Every row gives one point. Two turns around zero, p and q, are shown by what they do to some points. Write where each new point lands after one turn and then the other. Backwards means that the second turn is done in reverse. Each puzzle has new turns, and all numbers are rounded.
In the rows, zero is written as 128.

Turn p:
[110  96  83] => [141 107  75]
[102 112 128] => [112 135 103]
[142 208 151] => [158 179 188]
[158  95 150] => [100  91 145]
Turn q:
[164 150 139] => [ 96 145 104]
[187 170 175] => [ 86 179  72]
[ 84  93 103] => [166  94 162]
[ 97 124  81] => [130 101 177]
[128 151 162] => [131 167 115]
[109  81 108] => [158  83 137]
Where do these land?
q, then p: [215  92 136] => [159 107  41]
q, then p: [103 121 110] => [104 118 146]
q, then p: [145 169 134] => [138 171 121]
q, then p: [ 89 104 113] => [103  99 157]
q, then p: [ 78 101 144] => [130  92 175]
q, then p: [139 182 132] => [135 183 128]

Turn p:
[160 131  99 161] => [120  94  96 155]
[153 115 132  50] => [ 99 104 170  67]
[ 78 117 126 185] => [139 182  94 170]
[113 140 201 139] => [164 154 183 156]
[145 172 104 144] => [160  94  98 130]
[119  93 107  90] => [ 87 140 127  92]
Turn q:
[ 61 128 115  86] => [188  84 154 141]
[ 89 165 142 125] => [146 118 177 111]
[144 150 170 138] => [109 165 157 126]
[155 122  71 102] => [156 125  69 108]
[186 112 181 158] => [ 69 185 125 152]
[133  91  89 159] => [100  92  86 130]
Where do these land?
q, then p: [110  99 142 114] => [123 127 121 167]
q, then p: [146 134 189 158] => [186 166 139 136]
q, then p: [119 141  58 181] => [ 67 160 127  71]
p, then q backwards: [142 136  52 105] => [148 125  57 161]
p, then q: [143 118 141 130] => [115 124 141 140]
p, then q: [108 141 186  80] => [139 196 162 146]

Turn p:
[157 145 123  96 198 159] => [162 182 169 128 175 118]
[ 99  96 158 127 105 150] => [130 121 105  85 110 159]
[113 116 130 137 113  96] => [116 105  97 134 126 124]
[125 111 127 138 110 125] => [129 115 115 121 110 125]
[103 116 147 164 133 127] => [136  87 123 109 138 142]
[186 147 159 105 167 140] => [116 172 168 103 165  92]
[139 177 148 100 156 142] => [107 164 165 132 165 141]
[105 110  91 129  93  93] => [127 109  83 164  97 127]
[126 133  68 157  76 119] => [129  97 127 177  66 122]
Turn q:
[ 90 137 168 118 138 118] => [ 87  99 140 121 104 117]
[158 118  75 225 111  88] => [183 181 198 124 144 193]
[141 129 123 120 115  99] => [132 115 139 126 158 135]
[150  91 122 106 132 130] => [135 119  92 142 144 151]
[ 91 140 112 115 160 158] => [125 131 121 163  90  95]
[114 154 141  95 118 125] => [114 104 128 121 136  91]
[133 154 147 116 170 153] => [ 89 154 110 141 119 100]
[148 101 136 129  80 153] => [160 121  96  85 130 143]
Where do these land?
q, then p: [ 98 124 163 113 105 134] => [133 144  81 123 107 131]
p, then q backwards: [ 94 150 162 128 105  55] => [147 104 177  67 164 108]
q, then p: [120 125  82 109 142 141] => [127  94 144 136 121  91]
p, then q backwards: [141 151 156 161 155 145] => [125 152 134 135  99  82]
p, then q: [159 146 150 115 140 138] => [ 90 114 140 129 128 107]
q, then p: [114  58 114 106 134 144] => [170 117 144 129  68 110]
p, then q: [176 141  72 183 125 145] => [106 112 144  68 153 189]
q, then p: [122 128 125 108 118 122] => [140 125 114 124 131 113]
